Every row gives one point. Two turns around zero, p and q, are shown by what they do to some points. Where does a point land after both, in the order given? Backwards means that the second turn is done in reverse. Each puzzle has new turns, and all numbers are rounded.
In the rows, zero is written as 128.

Turn p:
[145 104 111] -> [135  96 138]
[116 104 113] -> [108 107 137]
[123 139 174] -> [137 171 147]
[128 165 114] -> [133 138  90]
Turn q:
[162 116 132] -> [131  92 123]
[ 90 147  98] -> [150 174 136]
[100 140 122] -> [129 158 134]
[153 142 149] -> [114 103 149]
[135  95 139] -> [116 112  98]
Where do these land?
q, then p: [154 129 151] -> [107 123 156]
p, then q: [142 142  92] -> [159 122 102]
p, then q: [119 136 162] -> [117 131 162]
p, then q backwards: [ 97 106 107] -> [138 125 170]

Turn p:
[148 132 146 123] -> [124 140 153 128]
[ 51 138 121  89] -> [ 69 106  70 146]
[152 136 116 136] -> [143 123 143 109]
[136 141 119 153] -> [146 137 124 105]
[135 103 125 117] -> [136 114 138 149]
[145 118 141 151] -> [151 148 139 131]
Turn q:
[ 93 112 129  98] -> [128  84 142 145]
[163 135 111 138] -> [149 157 110 120]
[ 86 145 130  85] -> [122  67 127 117]
[147 117 125 152] -> [129 159 127 137]
[138 117 159 132] -> [123 141 159 121]
[141 142 115 162] -> [117 159 103 126]
Where do these land?
q, then p: [103 122 146 151] -> [118 145  96 137]
p, then q backwards: [152 123 119 125] -> [131 119 141 107]
q, then p: [143 133 110 108] -> [141 112 151 123]
p, then q: [134 119 136  88] -> [ 96 128 149 146]
p, then q: [ 64 114 135 140] -> [123 135  67 153]
q, then p backwards: [147 175 139 135] -> [122 175 120 147]
p, then q: [154 109 111 149] -> [152 155 144 115]

Turn p:
[114 107 158 184  89 134 115  95] -> [164 147 145 167 161 136 181 137]
[126  86 130 150 134 135 110 166] -> [178 132 145 127 136 101 109 116]
[126 121 133 164 147 130 144 171] -> [167 142 125 113 125 104 109 159]
[152 163 124  96 101 143 128 100] -> [ 97 108 102 116 125 166 154 110]
[107 131 115 140 162 134 111 154] -> [137 147 140 116 141 125  84 137]
[131 146 111 112 107 101 131 117] -> [100 131  99 145 120 128 133 116]
[158 143 117 100 141 116 135  93] -> [ 78 124 126 107 117 127 147 115]
[113 118 158 130 143 121 122 154] -> [153 139 149 134 104 128 110 136]
[125 137 107  76 129 138 155 101] -> [ 77  82 123 126 123 137 124 127]
Turn q:
[145 173 140 170 120 146  99 121] -> [132 153 130 119  83 144  80 113]
[110 152 105  95 124 123 145 162] -> [142 138  90 148 137 152 160 139]
[151 132 136 142 149 129 138  87] -> [131 133 148 125 101  86 121 126]
[132 121 122 135 101 117 129 130] -> [118 112 139 129 119 148 133 133]
[169 109 144  95 137 138 134 112] -> [149 130 152 112 137 101 131 169]
[112 159 120 169 147 110 136 101] -> [115 134 121 153  90 107 120  89]
[ 98 112 127 106 135 142 112 111] -> [112 115 100 114 151 108 120 134]
[171  94  95 127 130 115 145 167] -> [175 103 161 124 140 150 167 123]
[110 130 150 116 114 167 150 172] -> [118 172 117 104 157 160 149 133]
[ 85 129 140 143 114  98  95 161] -> [103 119 116 160 156 168 101 105]
[125  98 130 110 137 124 125  87] -> [114 102 132 120 138  87 126 144]
Where do these land?
p, then q: [117 143 106 131 137 136 152 103] -> [129 132 109 135 160 131 138 103]
q, then p backwards: [145  98 157 126 139 148 144 144] -> [136 117 128 160 158 145 110 110]
q, then p: [116 152 129 104 137 137 146 143] -> [116 133  97 110 137 124 117 146]
p, then q: [112 144 156 135  87 141  99 116] -> [136 156 137  84  99 116 135 111]
p, then q: [103  45 127 146 139 117  48 125] -> [117 159 182 161  95  68  59 130]
p, then q backwards: [148 131 114 109 107 113 151 131] -> [102 136  99 126 127 128 131 103]
p, then q: [131 143 108 145 137 146 140 149] -> [163 117 113 133 143 132 128 134]
q, then p: [167 148 141 109 127 121 122 118] -> [161 145 104 118 109 132 129 113]
p, then q backwards: [114 148 113 147 141  92 149 123] -> [112 152 159 101 126 130 137 106]

Turn p:
[127 132 121 154 101 141 109 134 163] -> [116 100 169 127 143 110 130 136 129]
[128  96 117 130 137 143 115 111  93] -> [126 161 113 114 132 110 163 119 129]
[131 122 166 119 165 122  98 146 138] -> [157 150 121 112 159 121  90 144 134]
[112 166 127 147 174 131 163 131 117] -> [144 133 128 123 121 193 133 134 158]
[147 114  88  90  90 120 129 155 112] -> [149 101 111 146  94  90 143  99 103]
[120 143 164 142 122 163 132 132 134] -> [109 110 129 105 161 142 116 118 147]
[145 131 143 150 143 122 153 102 157] -> [103 146 158 118 119 156 105 132 123]
[114 130 117  88 149  94 140 115 180] -> [131 142 138 167  88 122  80 149 147]
[135 141 131 139 113 145  95 119  73] -> [130 131 107 132 173 128 171 110 111]
[122 104 106 120  86  99 147 135 113] -> [116 106 107 134  89 108 147 137  99]
Turn q:
[114 146  95 103 179 171 159 115 125] -> [152 144 128 207 146 112 128 135 140]
[116 126 126 132 100 129 115 156 154] -> [121 107 139 115 119 163 114 145 127]
[114 117 143 163  89 121 123 119 111] -> [100 134 138  96 103 142 140 108 149]
[113 125 132 146 123  80 114 140 106] -> [ 88 126  97  99 129 131 146 134 128]
[154 154  78 114 164 154 152 109 140] -> [146 113 131 190 147  89 100 121 132]
[117 129 150 134 134 115 128 112 152] -> [135 147 127 105 136 125 115 143 145]
[187 130 133 142 147 110 156 142 138] -> [146 121  91 120 125 106  87  99 102]
[128 143 170 140 102 125  99 150 117] -> [117 131 137  87 144 166 138 109 115]
[123 125 148 110  82 108 102 120 121] -> [128 106 146  82 129 136 160 132 133]
[118 112 101  90 159 162 170 122 121] -> [166 136 121 192 112 114 143 141 131]
[123 101 131 134 131 133  91 123 124] -> [108 144 152 117 119 124 138 143 107]
Where do these land?
p, then q: [148 117 132 107 104 141 104 110 118] -> [104 139 108 125 141  99 139 131 150]
p, then q: [ 93 166 115 120 142 121  94  94 133] -> [106 156 113 136 132 149  70 121 132]
q, then p: [172 126  88  94 129 150 103 120 116] -> [117 157  98  92 128 139 138 156  85]
p, then q: [131 132 154 156 129  98 172 134 151] -> [132 126 163 135 120 170 162 132 103]
p, then q: [132 112 138 140 127  97 144 154 110] -> [132  98 128 145 116 133 155 116 105]
q, then p: [ 66 165 135  95 145 127 133 110 142] -> [164 119 173  98 115 154  93 127 155]
p, then q: [120  93 155 156 149 116 146 149 152] -> [151  99 135 122 147 158 152 149  96]
p, then q: [135 129 104 125 101 142 113 142 133] -> [131 141 109 105 107 107 131 128 133]
q, then p: [167 134 126 122 125 169  98 141 104] -> [100 163  96 110 151 152 144 126 116]
q, then p: [115 107 133 165 128 119 174 126 121] -> [108  98 159 168 124 114 140 125 129]
